Each row is a point. The last column is the point's height on a tilted bowl or saddle (a function of degree 2), plus a little noise. Along how many of its main directions does it bend up, bend down or stay straight?

Points:
[[  7.7  -0.1 -21.7  12.7]
 [  9.0   6.7 -12.7   8.3]
 [ 35.6  -8.7 -19.2  21.2]
 [-10.6   8.7   4.7   4.5]
 [ -1.0  11.0  42.8  10.8]
 [ 15.7 -62.2  -7.5  46.0]
 [ 13.6   8.8 -10.0   7.8]
 [  7.8 -23.2   2.4   9.6]
 [ 18.7   1.2  -0.4   6.5]
 [ 21.7  -6.7  48.2  16.2]
 [-12.1  -7.8 -10.8  10.0]
 [ -6.6   9.3  16.2   3.2]
 [  4.9  -7.2   2.7   4.3]
 [ -8.4  -8.5 -59.1  48.9]
 [ -4.2   8.3  11.1   2.9]
 [ 22.5   4.9 -33.2  22.6]]
Directions: 3 up, 0 down, 0 straight

Points:
[[  6.7 -39.5 -37.5 -14.6   4.4]
 [-12.9  46.3  16.3   5.5  16.7]
 [ 30.2 -27.8 -48.0 -17.5 -38.9]
 [  3.4 -39.8  18.9  14.4  16.4]
 [-14.4 -23.0  12.7  17.1   7.0]
 [ 28.7 -13.3   0.5  29.9  15.6]
 [-29.3 -30.3   5.5  -0.8   4.1]
 [ 35.0 -20.5  -9.2  -6.3   5.2]
 [ 15.6 -18.2  22.2  -9.2  20.1]
 [  5.2   7.8   8.7  11.0  23.3]
 [  5.8  15.1  14.4 -26.8  20.3]
 [ 12.5   4.5  20.0   5.9  25.2]
 [  9.7  43.1  16.7  26.6  17.6]
 [  6.2  -7.8   7.3  -1.0  24.5]
 [ 37.6 -19.7  19.6  -5.3  18.2]
 [ -6.2   5.0 -12.2   7.8  19.6]
 [ 22.5  -2.5  -4.0   8.2  19.0]
 [  6.6  20.8  17.7  -9.8  25.3]
 [ -8.1  38.2  -8.4  -7.9  24.6]
 [ -8.1  18.1 -16.7 -39.2  18.3]
 [ -1.9   5.2   5.2 -24.9  21.5]]
Directions: 0 up, 2 down, 2 straight

Points:
[[-66.2 -16.7   3.0 -24.7  -2.1  -6.6   1.8]
 [  6.4  -9.0  20.7  -2.8   3.1  13.3   6.9]
 [ -2.0  65.6  50.2  18.7 -33.0   4.3  61.0]
 [ 24.8  17.3  -5.4   7.3 -21.8  -6.1  10.3]
 [-18.8  18.5   4.6  -3.8 -25.3 -26.4 -10.2]
 [ -3.9  -5.6  -9.1   2.2   6.7 -10.8   3.0]
 [ 13.8  -9.6   2.4   8.9 -13.8   4.8   9.4]
 [ 31.9 -24.8  12.0  -7.1  32.6   2.9   5.9]
 [-18.1  -3.0  13.0 -17.8  10.3   7.0  11.9]
 [ -8.4  33.1   3.0  14.0  -6.2  -6.0  -6.2]
 [ 18.7  23.9 -21.8  10.7  -4.9   3.5   2.6]
 [-27.5  -2.2  -9.0  18.7  12.3 -22.9 -12.3]
 [ -1.0 -21.2  14.8  -0.9  -0.3 -11.5 -15.3]
 [  5.3  39.1  -3.7  14.9  22.3 -31.2 -11.3]
 [ -9.5  23.3 -12.9  37.9 -12.2  22.5   9.6]
 [-43.0  -1.2  -3.9  20.8 -17.5 -10.6 -11.9]
 [ 33.8   8.8 -25.8   9.7  -9.9  11.6  31.6]
 [-22.2 -14.8   8.1  -8.0   4.1 -12.3 -11.2]
 [ 10.7 -25.7 -17.9 -20.4 -16.0  19.2  56.8]
 [ -2.6  26.6 -23.9 -36.6  -7.2  26.4  23.7]
 [-25.0 -41.2  31.1 -22.5  -8.8  46.8  38.1]
 [-19.7  -7.6   1.8  29.5  30.8 -58.9  -5.4]
 [-12.7 -25.4  10.4   9.6  -1.1 -26.1 -25.1]
 [ 16.3 -14.8  -0.4  24.8  32.1 -24.0   1.7]
 [ 14.4  -2.4  -4.7  -0.2 -15.9  15.8  23.3]
 [  6.1 -20.5  -5.6   1.2  18.5 -26.1   1.4]
 [-15.7  16.7  -6.0 -17.5  -6.4  -1.2  -0.8]
 [  0.5 -15.9  -2.0 -16.6  20.6  16.0  30.4]
 [ 22.2 -49.4  11.3 -19.5  16.3  16.0   5.0]
 [-11.2   7.1  -7.7  -1.9 -31.6  -4.2   1.3]
 [-33.4   4.4 -16.5   0.8  34.0 -40.9 -20.8]
 [  3.0  29.7 -30.7 -12.6  -6.3  20.0   4.9]
 [ 44.6 -11.1 -14.2  23.6  -8.0  11.3  39.2]
 [-17.1  21.6  -6.2  12.3   0.4  12.1   6.0]
 [-13.9   5.5  -3.5 -29.7 -29.7 -54.9  -2.1]
 [-32.6  -3.6 -19.1  -5.4 -18.6  -1.3   8.7]
 [ 41.1 -14.4 -13.6  -2.0  18.6   4.3  37.5]
 [ -8.5 -10.0  18.1 -10.1 -11.5  -9.4 -10.1]
 [ 18.7  -1.9   4.7 -18.4  29.4 -26.5   3.3]
 [ -1.2 -18.9  13.6 -22.2  15.7 -16.6 -10.3]
 [-15.8   2.6  -1.1 -31.1 -33.8  -7.2   1.6]
 [  8.6  -2.8  27.8   3.7  39.9  16.1  16.1]
 [ -9.1   1.8   9.0   4.6  44.9  -1.0   4.9]
 [-16.2 -15.0   9.7   3.0 -36.2  19.9   9.7]]
Directions: 2 up, 1 down, 3 straight
